Each row of a before or after table is a point. The points were changed in one or more steps. Then noise was added and the rows were shuffled. The steps act on how far a point lies along the listed directions, d1 being the first. Write out the steps. A step turns or swaps two directions, mirrors them in a line or flattens them onto one, adds a multiple of one to another, or multiplies one. Angles are multiples of 10 degrees, from the lower direction toward the higher: turns from -170 to 170, lines from 10 to 170 but not 90. Use the fewest steps. Two steps may share a direction if one is a turn and the other turns, adds or multiplies; they go together, in the order done. Otherwise the lowest direction goes first.

Directions:
(1): [-39 -42]
(2): [-42  39]
Before (9 x 2):
[[-11 -40]
 [-71  51]
 [-88 -12]
 [  7  19]
 [ 58  17]
 [ 39 -29]
 [ 44 -19]
 [ 25  22]
 [-45  -1]]
After (9 x 2):
[[ 41 -20]
 [-13  31]
 [-48  -9]
 [-45  40]
 [  2  20]
 [ -7 -41]
 [-48   3]
 [ 74 -48]
 [ 86  14]]
Steps: mirror d1 and d2 in the line at 150 degrees

Directions:
(1): [ -6  17  52 -61]
(2): [ -1  -9 -61 -54]
Before (10 x 4):
[[-16  -7 -37  76]
 [ -5  17  35 -32]
 [-19  14  51   2]
 [ 28 -54 -76  34]
 [-14 -22 -46  93]
 [ -8  26  40 -35]
 [  7  24  59 -23]
 [ -4   9  16  -4]
 [ 24 -10 -67  72]
 [ -8  -9 -42  79]]
After (10 x 4):
[[-11 -16 -71  42]
 [-18   9  49  30]
 [-10  25  54  -8]
 [ 19 -13 -96  23]
 [-15 -21 -82  59]
 [  0   2  19  -4]
 [ -5  17  38  -7]
 [ 20  23  62  14]
 [-13 -10 -72  44]
 [ 27 -59 -79 -17]]
Steps: turn d1 and d2 by -30 degrees

Directions:
(1): [-76  -3 -30 -35  58   0 -36 -28]
(2): [-16  83  25 -28 -17  -8  45 -50]
(3): [ 34 -18 -53  -6   2  74  25 -54]
(4): [-17  -2 -13 -65  -2  30  50  73]
(5): [-27 -47 -44  -3 -49 -61  43 -23]
Before (11 x 8):
[[ 42  -9  21  25   9   2 -38 -40]
 [-39 -47 -25  -7  -3 -48 -14  -3]
 [ 31  10 -21 -31   8  49  43 -35]
 [ 15  32  26 -14 -27  31  57  15]
 [-81  38 -10 -52   1 -28  25  -9]
 [-20  58  29 -14 -24 -53   7   1]
 [ 27 -16 -14  26  50  23 -69 -13]
 [ 53  61  41 -14 -25  38  21  -8]
 [-16 -38 -21  37  28 -61 -62 -41]
 [-50 -27  21   6  22 -23 -51   8]
 [-33  12  -3 -44  19  -4   9   2]]
After (11 x 8):
[[ -32   51   29    2  -28  -73   -1  -29]
 [  -2   11   -4  -19  -49   -5   80    2]
 [ -69   54   14  -41   21  -10    2  -23]
 [  45  -15   19   22  -12   -4  -27  -34]
 [  22    4  -30  -63   -3   57   74    3]
 [  44   28    9  -19  -64   -4   60  -12]
 [ -43  -20  -10   -6   45  -23  -60   -9]
 [ -21   28   11  -37   23   11    2    3]
 [  56   -9    0   27   32   32  -52    7]
 [   3   -7    5   45   63  -37 -100  -44]
 [ -17   -8   42   32   24  -11  -79    6]]
Steps: turn d1 and d5 by -50 degrees; add 0.3 times d2 to d5; add 0.7 times d3 to d4

Directions:
(1): [  3  38   5 -69 -65  43 -25  36 -41  49  -4]
(2): [-22  24  -6  32 -61 -10  83  -2  48  36 -45]
(3): [-59  10 -48 -17  49  74  33 -34   7  27  37]
Before (10 x 11):
[[ 56  -1  16 -59 -30 -15 -78  26 -52   6   2]
 [ 51  -2  35 -51 -84 -10 -54  42 -13   6 -63]
 [-64  16 -14  47 -15  16  54 -29  55  23 -32]
 [-22  57  -5 -61 -84  52  26  43 -22  62 -35]
 [ 22  -4   8   1 -17 -30 -33  24 -12 -13 -45]
 [ -1 -15   8  26   7 -39  24 -22   5 -17 -24]
 [ 13 -33  31  14  33 -78 -42  16 -32 -35  -8]
 [-14  -3 -11  73 -18 -41  78 -31  61 -22 -49]
 [ 64  -4  24  45   4 -85 -55   8  -4 -48 -22]
 [ 14  -7  16 -18 -39 -21 -10   9  -5  -4 -25]]
After (10 x 11):
[[ 36  10  22 -71 -83  21 -51  40 -20  24 -53]
 [ 15   6   4  -8 -31 -21 -26  28 -12   0 -48]
 [ 14 -20  17  12  16 -41 -10 -13 -17 -28 -13]
 [-20  33 -15 -92   2  84 -45  29 -64  29  24]
 [ 57  20  26  43 -55 -82 -19  23  10 -14 -52]
 [ 36 -41  11  19  66 -37 -66 -16 -23 -81  16]
 [ -1  -5  29  27 -39 -84  21  24   0   5 -51]
 [ 18  32  -1 -37 -95  -2  18  22  -4  58 -39]
 [ 11  -6  13 -32 -32  -7 -23  10 -16  -1 -15]
 [-26 -24   0  10  77  18 -68 -27 -11 -39  30]]
Steps: turn d1 and d3 by 20 degrees; multiply d2 by -1

Directions:
(1): [ 38  -1  83 -65  29 -43 -42  51  14 -16 -14  -3 -18  22]
(2): [-54 -23  25  14 -56  28  12  70  49 -38 -14 -24  57   5]
(3): [  2  43 -61 -36 -36  19 -60  -3  29   1 -84 -13 -25  11]
(4): [  0  -2 -55  -5  24 -14 -69  21  52  21  88  -4  32  14]
(5): [-58  30 -10 -25   2 -95  11 -41   3 -28 -16  36  53   7]
Before (8 x 14):
[[  1   0 -50   3 -14  31 -36   3  14  18 -23 -22 -19   5]
 [-22   3  -3  26 -32  19   5   2  12   7   3 -12   5  -3]
 [  2   8 -29 -11 -11  16 -41  25  17   6 -25 -16  -9   6]
 [ 21  10   0  18  15  18  23 -25 -21  10  13  -7 -28 -22]
 [-19   9  -6  -8   2 -14 -24  29  22 -14  30   0  34  11]
 [-37  -2  41  25 -30  11  52  -4  -8 -15 -31   4  17 -12]
 [ 51   7  41 -41  16  11 -51  50  17  -7 -13 -26 -32  29]
 [-36   7  -3 -22  11 -32  -8  -7  30 -18 -22  12  19  -1]]
After (8 x 14):
[[-17  33 -96  30 -22  30  -6 -47   4   8 -12  -4   5   3]
 [ 23   4  79  -3  10   7  44 -26 -53   3 -47  12 -47 -12]
 [-22  14 -26 -31  -3 -39 -46   1  26  -2 -25  -5  14  19]
 [ -2   8  25  -5 -20  30   8  29  12 -20 -29 -24  -9 -10]
 [  4  13 -35   6  33 -12 -31  -2   3  17  73   8   9   7]
 [ 16  16  23 -17   5 -21 -21  -5  -3  13  -4  -4 -26   7]
 [-24 -13   4   4  35 -25  21 -27   4  -2  28  23  15 -14]
 [-18  18 -42 -17   4 -38 -31 -13  13   3 -10   6  10   4]]
Steps: turn d1 and d2 by -170 degrees; turn d3 and d5 by 70 degrees; multiply d4 by 1.6
